Every row gives one point. A path goes straight from each point to the next, and from the last back to the first. The post is the endless flat space through its rows: a point in 2 columns, a line in 3, a plane in 4, and so on, so that a path can go around it. Count how often the path circles the post. Going back the other way cancels.

Post (2 x 3)
[[-45  30   6]
 [ 19 -10 -68]]
Path (13 x 3)
[[-23 -21  20]
 [-55  -8   5]
 [ 40 -53  -5]
 [ 64  37 -12]
 [ 13  59 -55]
 [-39  27 -68]
 [-19 -25 -76]
 [ -3 -25 -18]
 [ 60  -8  26]
 [ 32  11 -45]
 [-11  76 -77]
 [ 85  24 -64]
 [ 83 -25 -11]]
Times around: 1

Post (5 x 6)
[[ -7  27  24  17 -44 -83]
 [ 13 -11 -39 -22 -38  26]
 [-32  -3 -16 -23 -10   2]
 [ 21  67 -29  39   2 -69]
 [-37  29 -37   3 -25 111]]
Path (18 x 6)
[[ 57  54   9  78 -17 -20]
 [-64  54  62  67 -55  -8]
 [-51  36 -38  39 -23 -71]
 [-73  77   6 -10 -91  -8]
 [-11  22  31 -33 -54   7]
 [ 48 -60 -42 -74 -11 -41]
 [ 34  33 -63  -9 -11  60]
 [ 52 -44 -14 -39  -4  60]
 [-27 -10   0  70 -33   8]
 [-97  22 -40  18 -47  57]
 [ 14  31 -36  42  -1 -59]
 [-44  23  14  82  11   6]
 [ 32 -13 -50  -6 -57 -31]
 [  2  65 -26  10 -28 -61]
 [-21  -2  27 -33 -55 -29]
 [-79  47 -43 -35 -55  35]
 [-53  79 -44  -1 -22  37]
 [ -2  78  45  23 -49  -1]]
Times around: 2

Post (10 x 11)
[[  -1  -11  -53    0  -15   -9   44   51   14 -102   23]
 [ -14  -16   13  -17  -55   46  -23    0    1   29   16]
 [   7    7   -9   45    7   67  -55   30   -3  -23  -17]
 [  22   47   40   34  -29   19  -30   -8   15   51  -70]
 [ -15   15   45  -22  -60  -76  -83   10  -19  107    5]
 [   4   35   12    7   19   51    5   76    1   16  -38]
 [  44   -8   35  -27   25  -46  -19  -61  -63   87  -14]
 [  28  -14   39  -65   46  -15   23   -1   14  -88   27]
 [ -35   -1   23   14   19  -15   43   24    9  -41   53]
 [  31   18   48  -25   24  -37   57   -2  -60  -84   37]]
Path (22 x 11)
[[  39  -61    0  -47  -66  -30   59  -12   -3  -25    6]
 [  13   16   -7    9  -43  -35   36   37   39    4   22]
 [  17   -9   70 -109   20  -34   15   19   15   69   27]
 [ -17  -34   26   75  -85  -35  -64  -16   -8    2   28]
 [ -18  -51   31  -18  -19   -7   -5   -1    6  -35   27]
 [  -1  -36   75    3  -40   -5  -82  -51  -49   -2   22]
 [  79  -26   13  -31  -13  -53   -5   27  -17    0  -29]
 [  -9   57   82  -12  -37    3   48   38  -12   50   14]
 [  21  -15  -37    3   59   50  -58   41   18  -36   63]
 [  37  -12   -1   -4   10   55   30   53  -13   10   17]
 [ -30    8   33   -6   46  -41   39  121    4   15    4]
 [  39   17   -2  -24   22   -6  -21   51  -28  -59  -56]
 [  15    5  -22  -39  -33   10  -21   10   17    0  -45]
 [  25   44    6  -35   31  -26  -39  -39  -46    9    3]
 [  63   48   -9   52  -17    1   12  -11  -28   43   -8]
 [  -8  -41   80   27  -10   -7  -19  -10   11   68   70]
 [  42  -41   59  -67  -37  -15  -46   -8   19   63   -1]
 [  30    7   -8    2   22   -7   20   56   52  -63   33]
 [  25   45   11  -34   41  -19  -35    1   64  -14   23]
 [  36   17  -33   40  -26  -36   41   21   10  -39   -2]
 [  10    6   71  -72  -26  -59  -36   41   35   45  -17]
 [  11   42   62   -5  -14   -8   -4   76  -13   14  -54]]
Times around: 1

Post (13 x 14)
[[   8  -16   70   17   27   70  -76  -44   53  -22   22    4  -39  -30]
 [   4    4   23  -42   -9    6  -54   76    7   43  -60   -1   29   72]
 [  41    5   16  -60  -31  -74 -106  -86  -57   -6   20   62  -21   61]
 [  10  -29   18    0   37   -6  -31  -26    3   -8    6  -40    5   19]
 [  -9   29  -37  -16  106  -42  -49   18   18   34   -4  -21  -43  -31]
 [ -88   30  -22  -28   -6   -5   18  -20  -58  -32   38  -12   33   -1]
 [ -18    9   -9    2   19  -12  -50  -21   -4   62   -4    8   14   -3]
 [  17  -44   -3  -32    7   29  -26  -30   59   14    2    3   14   24]
 [  13  -19    4   29  -45  -12  -25   27   55   16  -24  -22  -10   32]
 [ -14   -2   38   -9  -38    3  -82  -30   31  -20  -50  -46  -49   -6]
 [  41  -18   -9    0    2   15    9  -30  -25    7    6   -1   30  -14]
 [  15   33   -7    6   40    3   -6  -32  -10   26  -33  -23    7   44]
 [   7   55   42  -33  -11  -59  -14   35    0   52  -66  -24   59   40]]
Path (24 x 14)
[[  31  -50   39  -35   10   -6  -68  -33   26   -8   31   27  -29    6]
 [  27   -2   12   -1   53   25  -22    4  -13   32   56   28   13  -25]
 [  56   43   -4  -26   -4  -71  -44   24    3    6  -18  -52  -14   13]
 [  34   34  -62   32   -4   24  -75  -10   -4    3  -63  -35  -42   16]
 [ -10   53  -73   33   40   18   14    0   22   66  -65  -78  -12   67]
 [  23  -39   41  -48    0    9  -22  -60   -9   73   14    9   51  -34]
 [ -79   -9   17  -51  -46   24  -17  -17  -16  -38   -9    2   23   73]
 [ -28   31   22  -62    4  -13  -69    0   51   57  -81  -10   21  -24]
 [ -56   39  -52   17   15   53  -56  -55   64    4  -22  -15   -6    0]
 [-120   12   -6   10   45   15 -103   -8   -5    8   48  -67  -23   40]
 [  21  -40   65  -38  -16   14  -82  -39  -13   15   33   29  -20   26]
 [  12   55    3  -22  121  -55  -32   16  -23   44  -62  -51  -19  -85]
 [  36   19   16   66    6   47  -10  -60    5  -21  -91  -28   -9    3]
 [  49   32   -3   22   18    2  -15    3    9   18   32   51   20   24]
 [ -26   65   45   10  -43  -21  -75   53   20  -30  -58  -66  -64   32]
 [ -91  -28    2  -71  -85   19  -29    0   14   11   -2  -21   -5   85]
 [  -7   21    7  -30  -39  -39    3  -57  -21   21  -16   17  -36  -22]
 [  38  -57  -33   -3  -15   51   24   19   37  -37  -21  -23    1   10]
 [  -7   14   21   12  -80  -45   42  -31  -11  -41   -4  -39  102   39]
 [   5   52    6   14  -29  -38  -34   15  -56   17  -61  -48    3   80]
 [  59  -29   43    3    8   57  -80   -9   24   62   -6   31   -8  -16]
 [ -41   17   26  -11    4   29 -102  -42  -20   77  -85  -18  -24   34]
 [  50  -16   10   -4   26   -3  -59   -5  -29   36  -89  -32   -7  -15]
 [  15   25   57   31   11   72  -34   -7   33    8  -29   13  -10   -1]]
Times around: 3

Post (17 x 18)
[[  -1   45  -13  -10   35    9   37    3  -39  -17   -6   23  -21   35
    11   15  -30  -31]
 [  -6  -11   -5   15    0    3  -18    4    5   57  -16  -29  -20  -52
    24  -11  -30   -7]
 [ -24   13   11   51   -6    5   32  -11   20   24    3   13  -31  -11
   -20  -19    2   -1]
 [  -6    1   -7    8  -27  -44   23   -1    2    9  -50    9    0   60
   -17  -11  -13  -13]
 [ -15  -22   31   25   13  -20  -20   -1  -32  -24  -63   14  -17    2
   -42    6  -22  -14]
 [ -28   24   61   21    0  -35   -5   -3  -30   28   27  -33    0   -9
     6   20   15   -1]
 [  39   18  -47   41    1   20   -1  -20   -9  -35  -17  -25  -51   28
    16  -24  -13   22]
 [   4    7  -22    2  -33    7   -9  -30  -53   -4  -17   30  -29   30
    14   49  -30  -23]
 [ -23    2    5   54   20  -16   45  -17   25  -34   -7    3    6   25
     1    0  -20   -9]
 [  -1   26  -21  -29  -37  -17   32   -6   27  -29  -42  -44  -16   27
    25   -3    6   10]
 [ -28   30   -7   50   15  -79    3  -39  -12  -32   40    6  -57   -5
   -22   36   12  -29]
 [ -15   51    6  -11   -3    6   -9  -16    6   -9   18   -3  -10   87
    -1   41   -2   -3]
 [ -18  -17    6    5  -20   -3    2   24   13    1   -3  -12  -21   36
    51  -35    7    0]
 [  -8  -15  -34   -3  -66    3  -71  -32   18   -2   18  -82    0  -41
    54  -81    0  -15]
 [  -2  -18    0   19   40    5   21  -11   12    8   26   -1  -17   32
   -10  -15   10  -18]
 [ -25   -7    7   20    4  -27   29   -6    8  -17   21  -15   -2   -1
   -33   -4  -35   14]
 [  77   25   46  -30   -5  -27 -121   34  -52   10   39   28   33  -11
     7   59   18  -36]]
Path (26 x 18)
[[-26  -8 -17 -13 -47 -33 -31  18 -42 -11  21 -41 -28  36  21  20  35   3]
 [  3 -48  21   3  14  -7 -16 -27  -1 -63   9  35  76  25 -22 -25 -18 -19]
 [-10 -52  66  21  30  -1 -45 -36 -48 -35  -3 -25 -31  25  13  -1 -14  10]
 [ -9  -8  41  25 -21 -48 -61 -20 -43  66 -15 -63 -17 -67  -2 -19 -43 -36]
 [  3  29  39 -19 -23  31  46  11 105  23   0 -16  34  35  12 -39 -13  64]
 [-61 -16  21  45  22 -62   9 -14 -11 -32 -62   2 -16  49 -13   1  25 -28]
 [-44  28  -7  28   8 -43  18  31  -5  38  27 -15  22  32 -22  29 -43  -6]
 [-14  40   6  -1  -1 -22 -67  -6 -23 -42 -17 -17 -19  46 -33  27 -24 -15]
 [-20  18 -24   3 -29 -20  29  22   7  22 -60 -34 -16 -14   1   0  -5  30]
 [ 39 -37 -35  74 -18 -17 -18 -35  65  15 -52  30 -46  53  -4 -24  42  -6]
 [ 14  58 -18  17  -7 -17 -50 -57  24 -52  49  38 -49  23 -25  12 -27 -27]
 [-26 -32 -11  -2  23  17   6 -21   0 -49  56  10 -27 -13  51   9 -26 -52]
 [-48  46  38  58  39  17  -6 -51  -1  -7 -23  12 -38  25 -69 -15 -15  -8]
 [-18  52  15 -60  46 -18  10 -10   5 -28 -51 -39  20 -43   7  36 -29   4]
 [ -1  22 -26   2  36  19  43  66 -49  11  25   6 -33  34  88  -5 -43  34]
 [ 34  60 -26 -38   7 -42  -7 -22  -2  -1   7 -33  -3  18  47  53  11 -18]
 [ 14  16  71  -1 -13 -42   5   6  21 -12   3  43  82  -1 -67 -37  -2 -39]
 [ 38 -11 -23 102  -9  27   7 -32   4  -5   8  -7 -42  30 -31 -38 -14   5]
 [-36 -41   6  19 -88 -22  -7  54 -17  54 -66 -41   8  28  96 -19  -4   4]
 [  9  14 -37  36  21 -31  -7   2   6 -57 -11  39   4 -12  10 -26 -39 -25]
 [-10 -32   4  57  -5 -30 -29 -69  32  -6   6  24  48 -21   6 -20 -55 -43]
 [-30 -18  56  35 -36 -47  -5 -10  46 -12 -70  49  10 115 -27   6  25   3]
 [ -9 -29 -27   8 -18  -4  43  23  45 -12  -2  30  -2  53  44  24   8  30]
 [-13  12  29  23  -5 -66  39 -20  45 -39  23  18 -20  22  26   6  10  10]
 [ -2 -20  34 -29 -70 -28  14   5  14  44 -55 -37   0 -18   0   9 -26  22]
 [-17  -9 -11  19  14  24  -1  -9   4 -22   4 -13 -37  69 -15  22   5 -13]]
Times around: 2
